Every row gives one point. The points of each table are mixes of a few directions, plus a little noise. Count the directions of each table, and those that both share. Where both have some left over, give the other angles between the two spaces (their principal angles), to ten degrees, smallest first.
In the rows, zero is written as 128.

First (4 x 2):
146  102
155  90
93  178
118  142
Second (7 x 2):
119  92
107  49
134  151
130  136
131  140
142  183
133  148
Directions: first 1, second 1, shared 0; angles 50

First (6 x 4):
100  163  133  107
194  44  117  177
145  106  125  141
124  133  128  125
100  163  132  107
105  158  132  110
Second (5 x 4):
164  198  120  75
122  144  129  118
128  112  128  139
99  127  134  132
127  59  129  176
Directions: first 1, second 2, shared 1

First (8 x 8):
121  143  147  140  100  140  131  134
121  143  147  140  100  140  131  134
123  139  142  137  107  137  131  133
118  149  155  145  88  146  133  136
136  110  105  114  162  113  124  121
123  138  142  136  108  137  130  132
124  138  140  136  110  136  130  132
158  65  45  77  249  75  114  102
Second (10 x 8):
151  78  64  89  223  87  117  108
130  122  121  123  140  123  126  125
141  100  92  106  180  105  122  116
124  136  138  133  114  135  130  132
135  114  109  117  155  117  125  123
116  155  163  149  78  150  134  139
104  179  194  169  32  170  139  148
123  139  141  136  108  137  130  133
126  133  134  131  119  131  129  130
128  126  126  126  131  127  128  127
Directions: first 1, second 1, shared 1

First (8 x 9):
144  119  135  124  135  134  111  149  120
59  177  115  128  100  103  179  37  125
152  116  105  136  164  131  128  116  156
148  115  109  135  151  118  129  70  139
70  191  175  95  99  154  121  229  70
164  98  132  129  138  125  104  111  120
148  97  136  136  110  127  117  149  131
139  110  116  143  127  133  135  161  163
Second (10 x 9):
136  132  123  120  124  114  127  132  126
62  93  169  190  159  237  139  100  144
179  155  96  81  105  45  120  149  116
58  91  171  193  160  243  139  98  145
123  125  131  133  130  136  129  126  129
136  132  123  121  124  115  127  131  126
139  134  121  117  123  109  126  133  125
166  148  105  93  111  66  122  144  119
129  128  128  127  128  127  128  128  128
153  141  113  105  117  87  124  139  122
Directions: first 4, second 1, shared 0; angles 80

First (10 x 12):
144  158  97  148  146  101  118  154  116  111  142  136
170  129  168  129  87  177  158  85  158  145  85  137
90  99  136  137  113  99  162  119  154  124  154  65
123  156  110  143  160  115  157  140  120  106  193  138
152  180  114  159  113  99  124  128  113  95  155  171
157  127  100  103  169  161  78  185  95  155  50  144
57  94  146  122  62  72  88  130  107  118  111  112
146  96  136  107  156  186  160  144  150  167  75  80
146  120  123  115  144  137  91  102  142  139  127  144
97  123  150  117  128  134  144  95  125  119  187  153
Second (9 x 12):
128  108  150  127  82  137  101  87  147  152  138  175
112  135  119  113  170  123  154  173  102  104  80  51
112  114  139  111  129  132  131  137  119  125  84  87
156  144  118  157  108  126  114  98  152  144  205  213
152  164  96  157  157  116  142  142  132  117  194  161
94  89  161  92  107  140  121  127  116  131  41  69
148  130  130  146  98  130  109  91  152  149  183  202
110  118  134  109  140  130  137  146  114  118  78  74
137  151  104  141  160  119  145  152  122  113  150  121
Directions: first 6, second 2, shared 1; angles 30

First (10 x 18):
249  190  129  117  127  85  161  67  141  100  76  187  181  148  104  102  99  181
63  112  132  76  111  165  111  168  117  122  203  78  105  72  161  201  192  73
106  122  145  71  128  124  125  170  149  157  147  82  141  76  161  154  161  66
131  128  131  123  129  122  131  131  133  136  123  124  133  126  130  123  125  123
151  140  138  100  133  110  134  136  148  141  114  121  152  109  138  125  132  109
137  131  139  117  108  109  159  114  117  153  129  113  131  137  126  112  100  137
81  102  114  159  152  159  85  157  135  112  133  131  105  126  131  139  155  112
124  113  101  226  151  144  106  100  114  99  91  184  101  196  90  84  92  190
115  119  135  122  119  122  139  133  123  150  133  109  124  128  132  121  117  121
122  123  115  168  122  140  129  103  104  111  131  149  107  162  108  118  109  167
Second (11 x 18):
138  159  98  161  145  133  79  109  119  149  98  105  150  122  148  107  47  139
157  151  187  95  138  138  149  128  148  104  152  144  171  105  139  134  141  106
105  137  179  116  135  173  117  110  123  90  185  158  130  114  131  167  174  133
81  101  137  116  153  126  95  137  154  153  148  146  98  120  117  147  222  107
148  122  77  137  90  99  157  136  104  144  79  93  118  147  127  106  62  151
73  62  61  155  124  97  119  153  128  165  110  128  46  168  90  121  197  130
120  139  172  60  75  144  158  119  106  117  145  117  134  95  148  184  147  151
136  109  116  154  170  104  123  148  164  140  122  145  126  146  109  89  156  91
174  163  178  91  93  146  183  118  110  83  144  126  175  110  147  143  84  141
128  118  106  173  146  132  124  128  126  112  134  142  115  156  110  105  119  128
146  147  96  149  137  116  103  122  126  152  90  103  147  126  142  102  59  132
Directions: first 4, second 5, shared 1; angles 30, 40, 60

First (11 x 24):
94  105  140  71  90  101  140  130  99  188  105  154  109  146  119  119  156  126  110  121  128  112  169  143
100  139  126  124  148  148  127  149  128  160  165  116  164  140  135  123  121  163  100  97  173  166  130  102
96  185  115  160  142  76  117  110  127  116  109  118  111  132  166  143  110  126  131  143  173  124  130  88
157  111  138  137  160  172  138  157  137  115  172  100  168  127  103  131  129  159  134  99  141  161  107  133
180  103  103  158  164  153  119  94  170  77  94  158  97  102  175  103  130  70  113  159  115  101  75  129
114  145  133  124  157  116  139  148  115  141  139  104  143  132  133  139  143  151  129  99  194  152  137  112
99  99  121  99  43  151  104  100  134  169  120  189  115  138  120  97  99  105  94  164  14  98  145  148
130  153  111  121  150  134  122  130  122  122  111  121  126  88  158  129  152  98  142  113  169  143  141  129
147  148  122  169  177  72  137  105  140  80  88  119  88  132  166  140  134  109  138  151  185  102  98  101
151  141  164  153  94  143  135  165  112  92  192  67  177  136  29  172  94  192  199  120  56  149  138  157
140  78  137  92  83  143  131  120  125  148  114  163  112  133  103  110  139  109  119  142  59  100  138  166
Second (8 x 24):
99  142  155  103  130  52  144  162  120  157  150  123  103  162  99  155  126  151  145  135  156  146  141  99
95  145  159  99  130  40  147  168  119  162  154  122  99  168  95  159  126  154  148  136  160  149  143  94
85  150  169  90  131  13  153  180  117  172  162  120  90  180  84  169  125  162  154  138  170  155  148  84
171  106  87  166  125  242  103  76  139  84  95  136  166  76  172  87  130  94  102  118  86  101  108  172
132  126  124  132  128  139  126  123  129  124  125  129  132  123  132  124  128  125  126  127  124  126  126  132
173  105  85  168  125  249  102  73  140  82  93  136  168  73  174  85  131  92  100  117  84  99  107  175
133  125  123  133  128  142  125  121  129  122  124  129  133  121  134  123  128  124  125  127  123  125  125  134
135  125  121  134  127  146  124  120  130  121  123  129  134  120  135  121  128  122  124  126  121  124  125  135
Directions: first 6, second 1, shared 0; angles 30

First (8 x 32):
152  127  135  139  147  118  132  116  141  134  85  89  86  136  118  119  119  143  160  125  118  111  113  125  152  172  135  104  144  161  148  157
123  138  139  102  110  117  135  160  133  129  174  208  167  135  149  150  134  123  95  128  104  133  161  146  79  113  97  137  97  94  114  86
121  120  130  117  139  152  107  127  112  110  134  125  141  126  127  126  138  120  123  126  153  135  137  116  137  114  138  131  133  124  131  136
145  134  126  149  124  99  153  119  149  151  98  103  91  131  121  123  112  143  150  129  99  113  106  138  135  162  125  115  133  149  134  136
126  122  130  122  139  144  113  125  117  115  125  119  131  128  126  125  134  124  128  126  146  131  133  118  139  123  137  127  135  130  134  139
137  134  112  170  115  95  163  105  150  162  92  77  83  122  114  115  106  144  155  133  102  116  86  137  146  154  135  123  139  154  126  138
116  129  133  107  122  139  118  146  118  116  163  174  164  129  140  140  139  117  103  127  134  138  153  130  104  102  117  139  113  102  119  106
103  119  120  119  128  161  104  126  102  107  153  130  161  117  129  126  143  110  109  128  167  146  136  114  133  84  142  148  130  109  118  125
Second (11 x 32):
152  117  107  102  139  131  121  126  119  143  122  95  120  117  144  122  126  131  150  112  121  126  126  116  127  124  137  152  151  102  125  137
133  126  123  122  132  129  127  128  126  131  127  121  126  125  132  127  127  129  133  125  126  128  128  125  128  127  130  133  132  122  127  129
139  122  118  115  134  129  125  127  124  135  125  112  124  123  136  126  126  130  139  121  124  127  126  124  128  127  133  140  140  116  127  132
144  121  115  111  135  130  124  126  123  138  124  107  123  121  139  124  126  129  142  118  124  127  126  120  127  124  134  144  143  110  126  134
143  121  117  112  136  129  124  128  123  137  125  109  123  122  137  124  127  130  140  120  123  127  126  121  128  125  134  142  141  112  126  133
134  126  123  122  130  129  126  128  126  131  126  121  126  126  130  126  128  129  132  125  126  128  128  125  127  127  130  133  132  123  127  129
152  116  108  102  141  131  122  126  119  144  122  94  119  116  144  122  126  131  150  113  121  127  125  116  127  124  137  153  152  101  125  137
41  171  201  225  84  119  151  134  160  72  151  249  159  169  70  151  137  117  52  183  154  132  138  169  132  142  95  40  43  225  142  97
154  114  104  97  142  131  121  126  118  146  120  90  119  114  146  121  125  132  153  111  119  126  125  114  127  124  139  156  154  97  124  138
96  142  155  163  112  125  136  131  140  108  136  172  139  144  106  137  131  124  100  148  138  128  131  143  129  133  116  96  96  163  134  118
120  132  134  137  123  127  129  129  131  123  131  140  131  132  123  129  129  127  120  133  130  129  129  132  128  129  125  119  120  138  130  125
Directions: first 3, second 1, shared 0; angles 70

First (11 x 32):
134  150  152  133  137  120  143  132  129  121  127  139  101  160  97  112  120  125  131  137  144  119  104  149  145  127  123  116  113  128  113  135
108  72  67  112  105  147  91  118  129  145  128  98  203  38  207  169  143  138  121  101  83  151  190  68  83  129  142  161  164  125  167  112
132  138  139  130  131  125  135  129  127  124  127  134  115  142  115  120  125  127  130  133  135  123  118  137  138  128  126  125  122  129  122  132
113  91  88  117  115  140  104  122  128  139  129  107  179  69  181  158  138  133  122  110  98  144  168  89  99  129  135  150  153  129  153  119
156  206  212  150  156  102  176  141  124  105  125  171  25  249  22  67  109  119  140  167  190  96  46  209  190  127  110  84  75  130  77  152
116  99  97  119  118  139  109  122  129  136  128  111  166  82  169  151  135  130  122  114  106  139  157  97  104  128  132  145  148  127  149  120
135  146  146  132  135  122  138  131  128  123  128  136  105  154  106  117  123  126  129  137  140  120  111  146  140  127  124  120  116  129  116  132
131  134  133  131  130  126  132  131  128  126  129  132  120  138  117  122  127  127  128  131  132  124  121  135  132  128  127  125  122  128  123  129
134  144  144  132  132  121  138  129  128  124  128  136  110  150  106  118  123  127  131  134  141  122  112  142  140  129  123  119  117  129  120  132
142  167  167  138  140  114  151  134  124  116  127  147  79  186  78  100  119  123  132  146  157  112  89  166  157  128  120  107  104  129  103  139
107  66  63  108  107  148  90  118  131  146  129  97  207  34  212  175  146  136  121  98  81  153  191  67  79  129  142  163  169  127  168  110
Second (10 x 32):
133  187  170  153  86  92  113  134  118  143  152  135  86  124  139  109  197  142  124  122  160  88  108  212  136  127  122  130  149  158  89  155
126  84  109  112  182  159  146  116  137  118  98  136  162  165  105  144  54  114  136  144  111  152  110  62  131  131  122  104  94  105  159  99
117  150  136  203  95  112  130  154  130  155  109  136  116  130  151  111  176  140  151  149  167  102  128  159  105  87  122  137  143  158  131  133
110  151  126  170  85  123  129  150  118  133  146  122  165  94  143  117  123  94  122  147  107  134  151  118  115  109  133  140  141  128  157  176
121  152  134  149  100  118  125  137  121  131  143  127  134  112  137  120  145  115  123  133  126  121  134  142  125  121  128  135  140  133  130  157
132  147  140  113  115  117  121  124  123  124  149  125  116  118  129  126  143  129  115  117  125  121  126  153  137  142  131  131  135  130  110  143
131  68  98  83  192  165  143  109  140  107  101  130  160  153  103  151  47  119  127  129  99  165  124  52  136  143  128  112  94  95  155  89
128  182  166  153  101  101  122  131  117  136  148  139  108  137  127  114  161  120  119  134  140  96  96  182  139  133  121  114  132  148  105  165
142  139  140  92  108  110  109  119  127  123  152  116  83  102  140  127  185  158  117  92  140  116  145  180  134  141  136  152  151  139  86  127
137  17  65  54  214  182  140  103  153  103  83  118  153  142  112  161  48  148  140  109  105  183  157  27  124  138  134  130  100  89  158  41
Directions: first 1, second 4, shared 0; angles 30
